Each wall is flat, endless, passes through zero and stands at right angles to its row. A trip goes straight from one point to another. Which walls does it cross, in order?

Walls:
(1): [ 0.04 -0.15 -0.39]
(2): [-0.17  0.31  0.47]
(3): [ 0.30 -0.11  0.38]
(4): [ 0.14  0.11 -0.01]
(5): [-0.05 -0.13 -0.27]
(6): [-0.38  0.41  0.08]
(7): [ 0.34 -1.02 -0.06]
(8): [0.34 0.44 0.21]
Trips:
[ 0.34  0.16 -0.11] to [-0.37 -0.30 -0.09] => 5, 7, 3, 8, 4, 6
[-0.12  0.05  0.02] to [0.27 0.79 0.26] => 8, 4, 3
[ 0.02  0.07 -0.39] to [-0.05  0.48  0.41] => 6, 8, 2, 5, 1, 3
[-0.19  0.34  0.17] to [-0.14 -0.24  0.34] => 4, 3, 8, 7, 6

Walls:
(1): [-0.30  0.42  0.42  0.07 -0.57  0.08 -0.29 -0.56  0.00]
(2): [ 0.03 -0.44  0.91 -0.26 -0.09 -0.45  0.23  0.07  0.15]
(3): [-0.02  0.92 -0.25  0.57 -0.17 -0.19  0.00 -0.03  0.63]
(4): [-0.03  0.48  0.30  0.18  0.48 -0.38 -0.59 -0.12 -0.32]
Trips:
[-0.02 -0.05 -0.01  0.22 -0.30  0.13  1.05 -0.13  0.78] to [-0.08 -0.34 -0.50  0.37 -0.54 -0.58 -0.19  0.24  0.08] => 2
[ 0.15  0.51 -0.09 -0.32  0.23 -0.08 -0.42  0.29 -0.56] to [-0.11 -0.33 -0.71 -0.10  0.57 -0.06 -0.14 -0.43 -0.20] => none
[-0.79 -0.21  0.03  0.69  0.20  0.13  0.13 -0.11 -0.31] to [ 0.38 -0.63 -1.12 -0.26 -0.02 -0.14  0.04 -0.06  0.28] => 1, 4
[ 0.53 -0.20 -0.09 -0.46  0.53  0.03  0.69  0.21 -1.10] to [ 0.74 -0.04 -0.49  0.84 -0.22  0.85 -0.16  0.34  0.36] => 2, 3
[-0.45  0.28 -0.29  0.50  0.12 -0.52 -0.40 -0.54  0.61] to [ 0.20  0.60 -0.66 -0.21  0.33 -0.17 -0.05  0.14  0.21] => 1
[-0.16 -0.56  0.43 -0.10 -0.35 -0.19 -0.06  0.46 -0.07] to [-0.14  0.29 -0.13 -0.04  0.10 -0.86  0.30  0.01 -0.49] => 4, 3
[-0.19  0.32  0.18 -0.18  0.65 -0.01  0.29  0.16  0.25] to [-0.59  0.07  0.65 -0.14  0.09 -0.26 -0.26  0.59 -0.56] => 3, 1
[ 0.69  0.05  0.08  0.10 -0.04  0.12 -0.44  0.15  0.22] to [ 0.37 -0.25 -0.40  0.43 -0.16 -0.21  0.09  0.23 -0.06] => 4
[ 0.85  0.50  0.74 -0.13  0.57  0.74  0.22 -0.25  0.37] to [ 0.36 -0.09  0.03 -0.04  0.10 -0.38  0.20  0.50 -0.65] => 1, 3

Walls:
(1): [ 0.58  0.12 -1.00  0.30 -0.04  0.21 -0.35 -0.04 -0.32  0.29 -0.46 -0.85
 -0.14  0.67  0.50  0.27  0.20 -0.24  0.24  0.02]
(2): [-0.46  0.37 -0.04 -0.21 -0.01  0.49 -0.32  0.03 -0.24 -0.16 -0.82  0.37
 -0.01 -0.52  0.01  0.50  0.36 -0.62 -0.02 -0.18]
(3): [-0.55  0.75 -0.45 -0.04  0.31 -0.36  0.44 -0.27 -0.29  0.35  0.25  0.19
  0.03  0.61 -0.29  0.09 -0.28  0.23 -0.24  0.04]
(4): [-0.19 -0.02  0.57  0.40  0.39  0.11 -0.32  0.34 -0.04  0.20 -0.30  0.07
  0.08 -0.31 -0.39  0.28 -0.11 -0.23  0.37 -0.65]
(5): [ 0.03 -0.06 -0.01 -0.30 -0.37 -0.10 -0.02  0.37  0.17  0.48 -0.33 -0.63
 -0.24 -0.03  0.46 -1.00  0.18  0.36  0.19 -0.47]
(6): [ 0.26  0.30  0.37  0.05 -0.27 -0.21  0.07  0.19  0.36 -0.24 -0.38  1.02
  0.31  0.14  0.17  0.35 -0.11 -0.12  0.54 -0.21]
(7): [-0.65  0.35  0.02 -0.38  0.21 -0.27  0.11  0.16  0.10 -0.49  0.42 -0.93
  0.15 -0.11 -0.88  0.05 -0.53  0.04 -1.10  0.18]
Trips:
[-0.38 -0.59 -0.08 -0.12  0.59 -0.02  0.30  0.10  0.28  0.56  0.11  0.06
 -0.09 -0.43 -0.04  0.44 -0.11 -0.57 -0.37  0.49] to [-0.54 -0.30  0.36 -0.24 -0.58 -0.38 -0.41 -0.10 -0.25  0.14 -0.03 -0.03
 -0.79  0.24  0.15  0.11 -0.29 -0.63 -0.16  0.13] => 3, 4, 5
[ 1.04 -0.13  0.01 -0.42  0.04 -0.22 -0.51 -0.27 -0.45  0.63  0.36  0.14
 -0.18 -0.15 -0.32 -0.78  0.03 -0.17  0.09  0.27] to [-0.81  0.08 -0.59  0.30  0.09  0.82 -0.26 -0.48 -0.06 -0.29 -0.20  0.37
 -0.46 -0.33 -0.07  0.16  0.03  0.06  0.15  0.11] => 2, 5, 3, 4
[-0.03 -0.29  0.23 -0.23  0.45 -0.10 -0.16  0.58  0.35 -0.76 -0.88 -0.65
 -0.42  0.13  0.24 -0.28  0.35 -0.02 -0.11 -0.50] to [-0.36  0.12 -0.08 -0.77 -0.20 -0.02  0.53 -0.32  0.45  0.50  0.58 -0.26
 -0.11 -0.07  0.44 -0.28 -0.21  0.14 -0.64  0.17] => 4, 2, 1, 3

Walls:
(1): [-0.33  0.05 -0.01  0.21  0.37  0.04 -0.21 -0.21 -0.48  0.06 -0.13  0.14
  0.04 -0.11 -0.22  0.74  1.33  0.64  0.43 -0.49  0.36 -0.50  0.13 -1.17
 -0.15 -0.73  0.04  0.33 -0.36 -0.27 -0.54 -0.22  0.05  0.01  0.40  0.11
  0.46 -0.19 -0.01 -0.55 -0.17  0.53  0.28  0.03  0.25  0.57 -0.38  0.50]
(2): [ 0.63  0.35 -0.92  0.26  0.89  0.14  0.36  0.27 -0.37  0.22  0.12  0.58
  0.05 -0.61 -0.09  0.13  0.20 -0.37  0.08 -0.60  0.80  0.05 -0.04 -0.33
 -0.17 -0.14 -0.13 -0.14 -0.44 -0.26  0.30  0.47  0.30  0.20 -0.05  0.44
 -0.40  0.23  0.25 -1.03 -0.20  0.04  0.03  0.18 -0.68  0.28  0.54 -0.42]
(3): [ 0.51 -0.18  0.77  0.56  0.40 -0.23  0.12 -0.01  0.12 -0.23 -0.01  0.09
  0.10  0.17  0.39  0.00 -0.14 -0.23  0.30 -0.40  0.05  0.42 -0.31 -1.16
 -0.06  0.33 -0.29 -0.11  0.30 -0.22 -0.01 -0.04  0.24 -0.06  0.63 -0.01
 -0.18  0.22  0.37 -0.48  0.34 -0.24  0.18  0.48 -0.09  0.16 -0.11 -0.23]
(4): [ 0.56  0.35  0.17  0.28  0.08  0.31  0.11 -0.16  0.22 -0.08  0.10 -0.12
 -0.22 -0.46  0.03 -0.28  0.87  0.25  0.06 -0.27  0.39 -0.06 -0.12 -0.57
 -0.10  0.35  0.96  0.05  0.02  0.60 -0.15  0.09 -0.33  0.03 -0.24  0.72
  0.08 -0.30  0.45  0.36 -0.53  0.07 -0.24 -0.45 -0.39  0.13 -0.75 -0.10]
(5): [-0.66  0.22 -0.36  0.80 -0.13  0.01  0.05  0.44  0.16 -0.32  0.20  0.10
 -0.23  0.31  0.35 -0.07  0.20 -0.07  0.49 -0.10  0.12 -0.06 -0.24  0.10
 -0.57 -0.37 -0.33  0.20 -0.17 -0.27 -0.15 -0.64  0.43  0.02  0.14 -0.27
 -0.01  0.19  0.64 -0.18 -0.49 -0.21  0.30  0.04 -0.08 -0.84 -0.17 -0.72]
(6): [-0.28  0.78  0.35 -0.37 -0.30  0.49 -0.10  0.53  0.78 -0.56 -0.62 -0.45
 -0.34  0.15 -0.74 -0.51 -0.17 -0.03 -0.13  0.26  0.29 -0.04 -0.51  0.41
  0.30 -0.67  0.22 -0.28  0.22  0.07 -0.11  0.23 -0.10  0.06 -0.32  0.18
  0.14 -0.34  0.28  0.31 -0.12 -0.64 -0.19  0.83  0.39 -0.07  0.65 -0.26]
(7): [ 0.47 -0.10  0.71 -0.14  0.09 -0.66  0.14  0.52 -0.26  0.52  0.60  0.10
  0.24  0.09 -0.58 -0.37 -0.11 -0.41  0.19  0.08 -0.55  0.31 -0.38  0.33
  0.50 -0.10 -0.32  0.21  0.31  0.06 -0.29 -0.05  0.39 -0.24 -0.36 -0.50
  0.41  0.05 -0.21  0.60  0.56  0.17  0.31 -0.04  0.27 -0.58 -0.34  0.13]
(8): [-0.32  0.27  0.03 -0.45 -0.04  0.46 -0.12 -0.41 -0.12 -0.87  0.21 -0.02
  0.04  0.16  0.11 -0.34 -0.28  0.36 -0.10  0.08  0.15 -0.18 -0.24 -0.42
 -0.01  0.37 -0.45 -0.40  0.32  0.27 -0.70 -1.14 -0.34 -0.19  0.31  0.22
 -0.83  0.17  0.59  0.05 -0.07 -0.23 -0.21 -0.22  0.40  0.67  0.42 -0.97]
Trips:
[-0.08  0.04  0.22 -0.36  0.10  0.37  0.23  0.14  0.33  1.00 -0.03  0.14
 -0.60  0.31 -0.15  0.29  0.17  0.02  0.57  0.12 -0.25 -0.37  1.29 -0.04
  0.46 -0.43 -0.09 -0.19 -0.58  0.21 -0.41 -0.80  0.11  0.38 -0.80 -0.08
 -0.34 -0.42  0.38 -0.09  0.03 -0.10  0.35  0.28 -0.47 -0.40  0.22 -0.21] to [ 0.06 -0.24 -0.03  0.21  0.16  0.02 -0.38  0.19  0.48  0.43  0.10 -0.34
 -0.57  0.01 -0.68 -0.50 -0.12 -0.05 -0.29  0.43  0.13 -0.23 -0.16 -0.23
  0.20  0.44 -0.14  0.73  0.01  0.34 -0.52 -0.06 -0.24 -0.28 -0.22 -0.40
  0.43  0.17 -0.16  0.52  0.57 -0.44  0.10  0.14  0.11 -0.58  0.67 -0.19] => 2, 1, 5
[ 0.34  0.42 -0.24 -0.30  0.07 -0.17  0.04  0.22 -0.02  0.04  0.62  0.08
 -0.28 -0.73 -0.08  0.62 -0.47  0.05 -0.20 -0.16  0.06  0.39  0.50  0.06
  0.77  0.23 -0.35  0.79  0.63  0.99 -0.12  0.09 -0.27  0.12 -0.02 -0.58
 -0.80 -0.03  0.74 -0.19 -0.45  0.37  0.10  0.19 -0.03 -0.07 -0.39  0.31] to [ 0.00  0.80 -0.25 -0.34 -0.48  0.17 -0.62 -0.06 -0.18 -0.04  0.64 -0.42
 -0.01 -0.18  0.23  0.04 -0.61 -0.30  0.73 -0.05 -0.36  0.38 -0.33 -0.46
 -0.25 -0.46 -0.13 -0.27 -0.05 -0.09 -0.51 -0.19 -0.48  0.29 -0.12 -0.08
  0.28  0.86  0.15 -0.37  0.09 -0.05  0.52  0.73 -0.06 -0.14 -0.30 -0.11] => 3, 5, 4, 6, 1
